Each point is reached from the start by the listed moves, each made once or not at all, plus a little noise. Say if it took an odd or an even number of moves. Then give how often each move was made.
In the rows, zero is written as 128.

Moves:
(1): [124  94]
(2): [196 104]
Start: [154 134]
Points:
[217  75] => even (1, 1)
[151 100] => odd (1, 0)

Moves:
(1): [166 105 140 170 159  90]
(2): [133  46 131  97 116 172]
(3): [ 66 132 115  99 173 126]
(4): [100 126 185 106 126 129]
Start: [173 135 170 137 129 157]
Points:
[173 135 168 141 136 156] => even (0, 0, 0, 0)
[ 91  55 218  55 164 201] => odd (0, 1, 1, 1)
[127  32 232  94 191 162] => even (1, 1, 1, 1)
[ 87 140 214  85 171 153] => even (0, 0, 1, 1)

Moves:
(1): [129 159 176  80 188 117 133 120  83]
(2): [ 81  77 154  90 108  79 152 131 140]
(3): [129 170 117  90 106 129 123 139 108]
(4): [134 125 162 136 164  80  87 127 111]
(5): [141 125 145 159 120 134 117 135  79]
(6): [189 107 131 138 145 142 116 101 125]
(7): [112 142 142 169 137 111 115 103 150]
(8): [152 139  39  80 123 164 113 114 106]
(9): [102 105 158 138 103 186 106 147  84]
Start: [130 151 152 136 135 102 126 138 131]
Points:
[117 107 108  83 100  96 126 131  70] => odd (0, 1, 0, 0, 1, 0, 0, 1, 0)
[191 125 155 187 157 150  12  95  19] => even (0, 0, 0, 1, 1, 1, 1, 1, 1)
[229 179  66  90 123 157  80 119  37] => even (0, 0, 1, 0, 1, 1, 0, 1, 0)
[145  87 246 190 162   7  72  98  92] => odd (0, 1, 0, 1, 1, 1, 1, 0, 0)
[172 142 142 100 145  44  53  92  55] => odd (0, 1, 1, 1, 1, 1, 1, 1, 0)

Moves:
(1): [108 116 117  86 129 102 124 127 127 120 143 147  84 154  94]
(2): [114 171 129 154 128  97  91 144 110 123 122 137 142 121 143]
(3): [113 122 168 107 106 131  88 142 180 131 104 124  72  63 107]
(4): [122 121 142 118 107 112 143 143 155 127  92 122 152 140 124]
(5): [124 131 154 135 110 148 122 137 126  90 141 108 114 135 138]
(6): [115 143 151 113 163 144 120 127 106 120 115 148 146 155 197]
(7): [ 61 118 150 145 158 181  97 142 123 115 143  75 153  99 154]
(8): [169 104 118 114 128 130 167 190 126 135 138 155 108 117  68]
(9): [132 119  93 142  98 168 129 133 129 149 122 131 148 144 119]
(10): [124  91 103 134 138 142 181 143 124 124 119 140  87 124 160]
(11): [128 112 126 112 147 117 140 127  99 128 126 183 144 155 124]
(12): [126 138 123 114 134 168 134 112 145 113 121 156 114 133 127]
Start: [132 145 112 124 146 127 135 102 144 118 125 189 128 114 110]
Points:
[154 125  76 139 159 119 192 196 115 121 119 236  85  93  94] => odd (0, 1, 0, 0, 0, 0, 0, 1, 0, 1, 0, 0)
[111 166 127 126 143  71 123 132 125 114  84 249 185 145 114] => odd (0, 1, 0, 1, 0, 0, 0, 0, 0, 0, 1, 0)
[125 101  59 120 108 208 206 121 186 118  70 226 120 143 128] => even (0, 0, 0, 1, 0, 0, 0, 0, 1, 1, 0, 1)
